Each row of a before or after table is a point. One or more steps were done to the points. Then noise was added and the rows were shuffled. The steps act on how far a point lies along the listed directions, d1 being the first. What was done? A step turns or swaps two directions, mirrors them in a line or flattens them onto one, adds a multiple of one to another, or multiplies one. Angles are multiples of 10 degrees, from the lower direction toward the higher: turns from -170 to 170, lines from 10 to 170 but not 90. Use the fewest steps. Two steps may share a direction if one is a turn and the other turns, adds or multiplies; they go together, in the order done. Otherwise the lowest direction goes first.

Directions:
(1): [-16  55]
(2): [-55 -16]
Before (9 x 2):
[[ 22  11]
 [ 54  48]
 [ -8  32]
 [ -4   6]
 [ 38  31]
 [-12  25]
 [  9   9]
 [-33  30]
 [-14   4]]
After (9 x 2):
[[ 45  15]
 [ -4   9]
 [-33  36]
 [ 60  30]
 [ 23   4]
 [ -9  30]
 [-14  23]
 [ 11   6]
 [-14   7]]
Steps: add 0.3 times d2 to d1

Directions:
(1): [ 48  26  32 -31]
(2): [ 25 -60  24  13]
(3): [  7 -24 -40 -52]
(4): [ 45   9 -42  33]
Before (12 x 4):
[[-29  -1  25   7]
 [ 10  24  -3  12]
 [ -3  35  -5  23]
 [ 36   9  19   6]
 [-11  20  -8  -1]
 [  7 -22 -33  13]
 [  0  57 -12  16]
 [ 26  -1 -34 -28]
 [ 16  28 -10  18]
 [-30 -19   2 -31]
 [-29 -22 -17 -21]
 [ -4  42   5 -18]]
After (12 x 4):
[[ 10 -11  20 -35]
 [ 27  -1 -25 -36]
 [ -2  40  14   6]
 [-29 -21 -11 -28]
 [ 18  33  10  -1]
 [ -4  35 -27  11]
 [ 12  27   8   5]
 [-10  20  -3  -4]
 [-30  -6   6  23]
 [-30 -24 -25  -9]
 [  1  58   1   4]
 [ 35   4   0  23]]
Steps: swap d1 and d4

Directions:
(1): [ -2 -11  -7 -60   6  31  -6  10]
(2): [ 10 -32  29 -17  28 -32  22 -19]
(3): [ 56  -3 -19   8  26  -2 -19  17]
(4): [-13  23 -45 -10  27 -14   7 -34]
(5): [ 10 -37 -12  17 -13  32  -3 -42]
Before (13 x 8):
[[ 11  -9   9  12   4  -9  -1   3]
 [ 11 -18  17  31 -23   2  -4  -7]
 [-16   8   3  -4 -10  -3   5  -6]
 [ -2  -4  11  -5  -1   0   6  -4]
 [ 12  17   3  26   8 -25  -9  14]
 [-16  10  -1   6  -1 -12  16 -10]
 [ 10 -10  14   3  13 -12  11  -1]
 [  5 -11  10   1  -4   7  -8   0]
 [ 10  -1   3 -33  18   0  -1   1]
 [-16  -4  17  14 -15   6   0  11]
 [ -2  -4   3  11  -5  -1   4  -2]
 [  4 -10  19  19  -8  -7   6   8]
 [ -2 -14   5  -2  -5  11  -3  -7]]
After (13 x 8):
[[  9  -2  11   8  -7   4  -9  23]
 [ -6 -23  47  33 -26   2   3  17]
 [-14   7   0  13 -10 -10   8 -19]
 [ 15 -16  60  24 -26 -17  -1  36]
 [ -4   6  11   4  -9   2   1   8]
 [  7 -10  28  -3  -8   4  -9  21]
 [  3  14 -22 -32   7  23 -13   4]
 [ -3  -4  22  -5  -2  -5  -1  14]
 [-20  22 -19  24   0 -16  16 -25]
 [  8 -12  37  27 -27   4  -2  33]
 [ -2  -2  11  12  -5  -7   5   6]
 [ 17  -5  -9  21  -3   8 -15  -5]
 [  3  14   1   6  -6   9  -5  23]]
Steps: add 1 times d3 to d1; turn d2 and d5 by -140 degrees; multiply d4 by 2.5
